Rows are points. Each table stands for the endless flat space through its points: a line for two points, a plane for three, and so on. Write the one point that lies in both, or say that there is none.

First (2 x 3)
0:  10 -17  22
1: -10 -41  18
Second (2 x 3)
0:  -2 -19  13
1:  16 -28  22
They share: no point

First (2 x 6)
0: -16  12  14 -21  17   8
1: -13   9  14 -25  18   3
Second (2 x 6)
0: -23  22   8 -17  13   7
1: -27  20  14 -23  27   9
They share: no point

First (2 x 9)
0:   4 -27  40  18 -16 -22 -11   8  28
1:   8 -28  32  15 -21 -25  -6  15  29
Second (2 x 9)
0:  15 -32   9   9 -47 -25   5  10  42
1:  11 -28  29  13 -19 -29  -3  26  26
They share:  12 -29  24  12 -26 -28  -1  22  30

First (3 x 12)
0:   9  25  15  -5 -12  11 -16  16  22 -16   5   4
1:  28  12  -1   8 -26   4 -18  21  22 -35 -11  29
2:  35  20   1   6 -19   0 -11  20  22 -33 -15  33
Second (3 x 12)
0:  12  32  19  20 -14  13 -37  15  40 -41   0   3
1:  37  17 -10  17 -28  16 -16   2  25 -31  11  12
2:  -4  -6  23 -10 -14 -13 -23  25  16 -25 -16  23
They share: no point

First (3 x 18)
0: -10  15  10 -23 -31  -8  16 -30 -15   4   8 -12   1  17 -12  -4  25  11
1: -10  13  38 -27 -41 -14  -2 -20 -41  26  26   0  -7  13  -8   8  31  -3
2:  26 -12  16 -23 -22 -23   1  -9 -18  -5  -7  -6 -23 -19 -36  26  34   8
Second (3 x 18)
0: -26   0   7 -15 -45   9  21 -23 -11 -17 -17 -18   9  13 -26 -22  21  32
1:   6  23  -6 -14 -35 -20  23 -37   2 -16   0  -9 -10  20 -23   3  22  11
2: -10  17  -4  -8 -47  -6  31 -29   4 -26 -14 -11   0  26 -33 -11  24  25
They share: no point

First (2 x 24)
0: -15   6   8  29  11 -28 -20 -19 -13  10  17   2   8 -12   5  16 -16 -14   9  -5  -5 -30  48 -15
1:  -9   5   9  28   9 -23 -18 -12 -10   4  15   3  15  -6  -2  20 -17  -9   8  -6 -10 -22  42 -11
Second (3 x 24)
0:  -3  13  25  30  -1 -23 -28   2  10  -8  15  11  23  -2 -16  26 -11   1  10  -2 -14 -18  40  -3
1:  -6  -6 -28  23  29 -19   1 -16 -49  10  14 -13  47  33  -4   7 -43  -2   0 -17 -38   0  15   3
2:  24 -16   2  18   4  16  11  14  -9 -20  -1   2  32   8 -24  47 -23   3   0 -17 -23  20  15  -7
They share:   3   3  11  26   5 -13 -14   2  -4  -8  11   5  29   6 -16  28 -19   1   6  -8 -20  -6  30  -3

First (2 x 24)
0: -10 -37 -10  -6 -23  -3 -34   4   3 -28 -26 -34 -12  11 -25  22   9 -33 -17  -4  -5   6  -6   5
1:   6 -13 -22  -2 -31 -31 -26  24  -9 -32  -2 -10 -12  15  -5  30  17 -25   7 -12 -29  18  18  -7
Second (3 x 24)
0:  -2  -1   6 -12  -7   7  -9  25  -1 -47 -12 -40 -35  20 -15  30   4   4 -20 -44  -4  32  36  25
1:  -2 -16 -19 -17 -27 -28 -19   0 -16 -37   8 -35   5  10  10  25  24 -26 -10  -4 -14  -3   6  -5
2:  -5  -9 -12 -22 -17 -18 -13   3 -13 -47   5 -43   0   9  12  28  22 -15 -16 -15  -8   3  12   5
They share: no point

First (2 x 24)
0:   4   8  26 -21 -27 -34   9 -27 -26   3  -3  11  -9  15  -6  13   4  29  -4  17 -29  39  17 -35
1:   4  12  33 -28 -30 -40   5 -29 -26   1 -11   3 -13  10  -1  10   4  29   2  16 -33  46  10 -43
Second (2 x 24)
0:  -4  -4  24 -21 -27 -34  33 -31 -26   7   1  39 -13  23 -18  29   4  35 -14  15 -25  29  19 -29
1:   0  -2  18 -14 -24 -28  25 -27 -26   7   7  33  -7  24 -17  24   4  32 -15  17 -23  27  25 -24
They share:   4   0  12  -7 -21 -22  17 -23 -26   7  13  27  -1  25 -16  19   4  29 -16  19 -21  25  31 -19

First (3 x 24)
0:   2 -27  -5 -10  15  46  -3  29   3  49  14  17   1  16  18 -32 -31  17 -17  15  40  46 -22 -30
1: -17 -22 -12  -7   3  42   6  31  -8  38  27   6 -20   4  26 -24 -22   8 -18  -2  41  32 -17 -27
2: -25 -32 -26 -21   9  59  19  45  -5  56  28  14 -27  20  27 -13  -9   0 -30 -11  58  44 -32 -46
Second (3 x 24)
0: -47 -18  -4 -11 -34  47  -7  37  -3   5  34 -15 -47 -20  45 -13 -23 -11  10  14  48  39   2 -34
1: -21 -34  -6   4  -1  54 -25  24  -6  33  20  -2 -17 -12  11 -21 -22  -3   9 -14  38   9   7 -41
2: -23  -8   6  -2 -17  12  13  18 -16  19  34 -10 -29  -4  33 -43 -42  19 -27  14  28  35  -9   1
They share: no point

First (3 x 24)
0: -12 -27  10  17 -30   6 -32 -26 -43  -2 -24  24  24  25  -2 -21   9   5   4 -24   7  14  22 -12
1: -18 -40  15  -9 -50  23 -57 -15 -38  12 -24  22  14  42   3  -8  -2  17  -1 -44  -7  30  18 -44
2: -30 -31   4  23  -6   8 -16  14  -7  12 -24   4  -6  27 -22  11  -3  41 -32   0  35  -8  38   4
Second (2 x 24)
0: -16 -24  11  17 -10 -18 -19 -26  -5  15 -34  16   2  34   7   5   6  32 -28 -30  38   4  47 -19
1: -28 -36  -7  11 -22  24 -19  10 -47  -9 -22  22  14   4 -35  -7   0  14  -4   6  14  -2   5  11
They share: no point
